Every row gives one point. Two turns around zero, p and q, are shown by what they do to some points. Where does a point land after both, in the order given? Backwards means that the second turn is done in reverse. Each puzzle has new turns, and all numbers are rounded.
(in the rows, 128 means zero)

Turn p:
[ 91 104] => [ 94 156]
[149 130] => [136 109]
[144 150] => [154 119]
Turn q:
[151 142] => [141 104]
[140 165] => [164 114]
[107  98] => [ 99 150]
[114 107] => [108 143]
Where do these land?
q, then p: [120 162] => [144  97]
p, then q: [114 130] => [142 130]
p, then q: [150  93] => [ 98 156]

Turn p:
[141 100 150] => [125 107 159]
[119 105  89] => [172 120 115]
[136 167 149] => [ 91 154 126]
[133 129  97] => [154 143 120]
[144 133 165] => [ 96 128 153]
[ 95 134 118] => [129 117  95]
Turn q:
[121 113  98] => [148 129 100]
[ 78 116 132] => [146 176 127]
[154 152 116] => [133  92 137]
[114 154 129] => [146 130 152]
[145 143 148] => [111 115 149]
[155  90 144] => [ 86 126 102]
Where do these land?
q, then p: [143  97 115] => [159 130 108]
q, then p: [135 129 101] => [152 131 143]
p, then q: [136 151 158] => [145 157 146]
p, then q: [139 112 161] => [109 161 132]
q, then p backwards: [ 86 151 105] => [154 111  85]

Turn p:
[110 104 123 161] => [121 108 167 138]
[138 117 123 121] => [144 133 130 130]
[ 89 132 105 107] => [113 130 115 174]
[138 123 161 118] => [142 108 111 108]
[167 151 174 137] => [130 122 110  66]
[125 140  83 123] => [119 166 135 154]
Turn q:
[136  93 112 146] => [131 134  89 110]
[151 157 119 127] => [131 136 130 165]
[150 129 160 127] => [135 162 145 126]
[ 83 155 157 114] => [132  99 181 117]
[142 125 107 161] => [152 128  95 139]
[107 109 113  93] => [ 88 109 126 112]
Where do these land?
p, then q: [142 105 118 130] => [135 154 135 135]
q, then p: [110 103 158 168] => [165 156  94 116]
q, then p: [122 134  85  86] => [110  97 159 166]
q, then p backwards: [125 165 133 144] => [121  90 115 123]
p, then q: [140 133 147 111] => [108 127 112 140]

Turn p:
[153 111 135 135  94 190] => [147  93 152 165  91  95]
[160 109 118  74 121  91] => [100 122  71 132  98 156]
[ 94 137 134 138 117  89] => [108 118 129 103 169 142]
[104 112 134 154 162 149] => [152 150 169 133 136 145]
[130 132 137 145 121 119] => [132 117 133 110 132 125]
[151 154 136 158 135 144] => [152 135 139 106 118  94]
[129 118  89 106 131 114] => [132 135  90 149 137 145]
[ 94 117 118 117 140 100] => [113 139 122 130 157 162]
[137 161 151 126 131 157] => [118 143 147 124 112  88]
Turn q:
[ 94 154 102  97 126 112] => [125 133  95 174 149 122]
[126 143 128 121 149 101] => [148 124  97 128 132 122]
[ 90 133 146  93 122 113] => [135 148 113 145 175 137]
[147 134 140 150 132 160] => [142 122 164 121 106 124]
[125 151 123 124 104  98] => [121  97 110 139 152 125]
[140  96 127 178 136 148] => [121 126 152 101  84 157]
[174  87 131 133 126 164] => [105 145 167  89  99 108]
Where do these land?
p, then q: [140  97  97 104 137 141] => [112  99 153 136  95 135]
p, then q backwards: [ 72 139 105 127 166 151] => [ 83 126 151  84 118 161]
q, then p backwards: [107 157 118 131 154 109] => [147 111  86 124 124 131]
p, then q: [130 160 168 123  94 118] => [118 155  96 129 167 151]
q, then p: [151 132 115 154 101 141] => [111 100 152 133 128 153]
p, then q: [154 122 153 132 133 139] => [110 118 140 123 158 124]
q, then p: [142  89 139 125 110  97] => [101 158 123 162 137 142]

Turn p:
[116  94 162 131 133 129 125 105] => [135  96 133 160 118 138 152 137]
[143 130  87 114 114 121 137 110] => [130 157 161 107 121 136 129 111]
[120 123  99  99 129 137 119 185] => [ 77 120 127  90 143 103 118 117]
[ 96 136 149 153 137 111 113  99] => [154 110 100 151 105 151 126 115]
[151 123 118 151  97 126 117 113] => [153 135 139 104 133 156 137 144]
[155 151 113 106 156 141 117 152] => [ 95 149 133 129 150 120  90 134]
[114 136 181 133 114 110 135 103] => [167 107 117 154  95 118 130 147]
[126 136  99 110 137 175 142 169] => [ 74 159 116 111 148 104 137 129]
[131 122 144 156 135 102 146 117] => [168 118 125 145 140 126 134 118]
Turn q:
[165 101 131 140 112 126 153 124] => [105 114 154 114 162 114 115 133]
[105 127 100 132 124 135 132 117] => [115 117 102 137 125 147 127 140]
[ 99 127 126 123 144 124  99  88] => [114 145  87 135 106 132 120  99]
[101 143 133 138 106 150 117 115] => [103 129 121 137 100 139 155 129]
[151 115 138 103 142 150 144 125] => [138  97 131 107 134 103 126 114]
[176  80 111 120 124 158 109 135] => [119  77 162 136 140 127  92  97]
[ 88 172 148 156 169 100 137 155] => [169 184 115  99 112 158 147 152]
[165 136 121 112 110 116 153 151] => [145 115 152 139 164 107 136 147]
[161 110 121 112 134 121 141 153] => [151 109 149 126 152 114 107 134]
[ 89 125 142 126  98 118 114 123] => [105 149 122 148  94 119 130 145]
[109 173 137 146 144 109 109 122] => [143 173 113 131 121 149 154 118]
Where do these land?
q, then p backwards: [131 132 109 146 136 135 103 156] => [139 120 125 136 134 114 109  91]
q, then p backwards: [120 149 119 147 109 118 122 116] => [128 123 122 135 141 161 131 115]
q, then p backwards: [115  98 114  31 133 113 117 130] => [100 170 199 121 149  83 152 148]
p, then q: [165 127 134 154 139 106 155 116] => [147 140 149 102 156 133 132  95]
p, then q: [136 146 123 157 138 131 180 119] => [144 147 121 118 178 140 152 118]
q, then p: [135 134 145 112  94 158 126 121] => [158 107 130 131 119 110 156 115]
p, then q backwards: [116 115 139 168 109 134 131 139] => [123 159 113 118 145 141 155 123]
q, then p: [113 128 149  89 145 119 106 144] => [163 132 151  99 129 141 111 144]
q, then p: [121 122 119 147 148 138 112 111] => [110 146 129 130 108 147 140 131]

Turn p:
[148 133 131  97 109  91 131 108  74] => [124 132 137 137 142  98 156  74  90]
[109 133 120 140 153 154 165 111 117] => [101 114 125 123 113  90 112 156 130]
[164 114 157  97 116 103 114 135 145] => [152 133 120 158 138 146 148  86 149]
[ 99 153 111 136 144 147 124 158 136] => [141 150 139 102 127 123 100 162 134]
[142  88 150 116 116  73 117 142 124] => [144 121 123 170 151 155 119  81 111]
[107 147 100 151 124 147 151 122 170] => [131 131 129 125  85 134 124 182 129]
[101 121  92 125 138 169 118 125 134] => [ 98 156 108 104 124 131 118 163 131]
[154 108 151 142  92 134 124 162 147] => [128 124 161 146 130 175 132 115 157]
[114 152 151 101 146 122 143  84  82] => [123 115 118 129 153  59 152 121 110]
[173 115 127 137 134 109 113 146 136] => [142 118 125 122 116 157 120  87 141]
[ 98 144 116 166 136 159 108 115 142] => [124 115 121  91 129 140 127 181 127]
Turn q:
[126 146 168 139 106 120  84 129 165] => [167  79 135 101 143 113 104 141 136]
[104  98 109 145 166 128 126 130 147] => [104 165 133  97 152 137 111 136 133]
[ 98 107 125  95 118  98  90 115 109] => [130 120  69 134 143 140 120 156 154]
[116 121 123 144 102 134 149 129 143] => [111 110 142 124 148 136 141 108 127]
[170  92 166 124 126 153 135 160 126] => [103 106 171 138  98 124 128 174 116]
[147 154  99 128 161 113 166 114 135] => [133 165 130 122 100 146 123  85 108]
[133 132  96 163 106 158 125 120 123] => [141 139 155 149 167 131 152 117 118]
[144 143 136  82  86  97  90 113 141] => [165  78  92 152 122 149 100 134 134]
[123 103 166 143 138 135 138 113 105] => [110 125 122 105 121 112 158 157 109]
[132 149  98 107 147 166 168 132 109] => [104 164 135 167 112 108 130  94 111]
[115 162 121 138 154 106 136 153 105] => [140 157 125 117 103 112 140 106 162]
Where do these land?
p, then q: [105 104 133 103  91 132 117 152 128] => [142 148 145 108 126  80 134 112 123]
p, then q backwards: [128 130 110 139 175  95 122 156 134] => [134 159 130 104 149 110 105 111 166]
q, then p: [118 122 153 113  73 135 120 136 121] => [105 112 113 154 122 157  88 128 124]
q, then p: [143 104 124 116  97 134 138 160 154] => [112 110 122 138 163 152 118 156 148]
p, then q backwards: [ 97 136 149 142 131 117 159  72 131] => [134 120 174 109  96 160 115 112  99]
p, then q backwards: [102 166 137 139 115 113 115  78 140] => [144 121 166 151 109 133 109  91  94]
p, then q: [135 128 168 117 117 150 127 133 122] => [114 130 138  88 121 127 111 119 115]
q, then p: [118 102 131 106 106 164 112 135 128] => [135 113 124 121 146 146  81 138 119]
q, then p: [123 140 130 132 126  93 138  75 107] => [ 90 150 129 117  87 104 136 111 115]
p, then q backwards: [166 114 116 126 161 132 122 135 138] => [109 149 125 106 135  90 138 137 139]
p, then q: [136 132  98 177 148 137 109 160 112] => [125 108  99 164 133 107  94 165 127]
q, then p: [164 157  87 126 195 134 156 145 121] => [162 114 169 101 135 113 199 144 118]
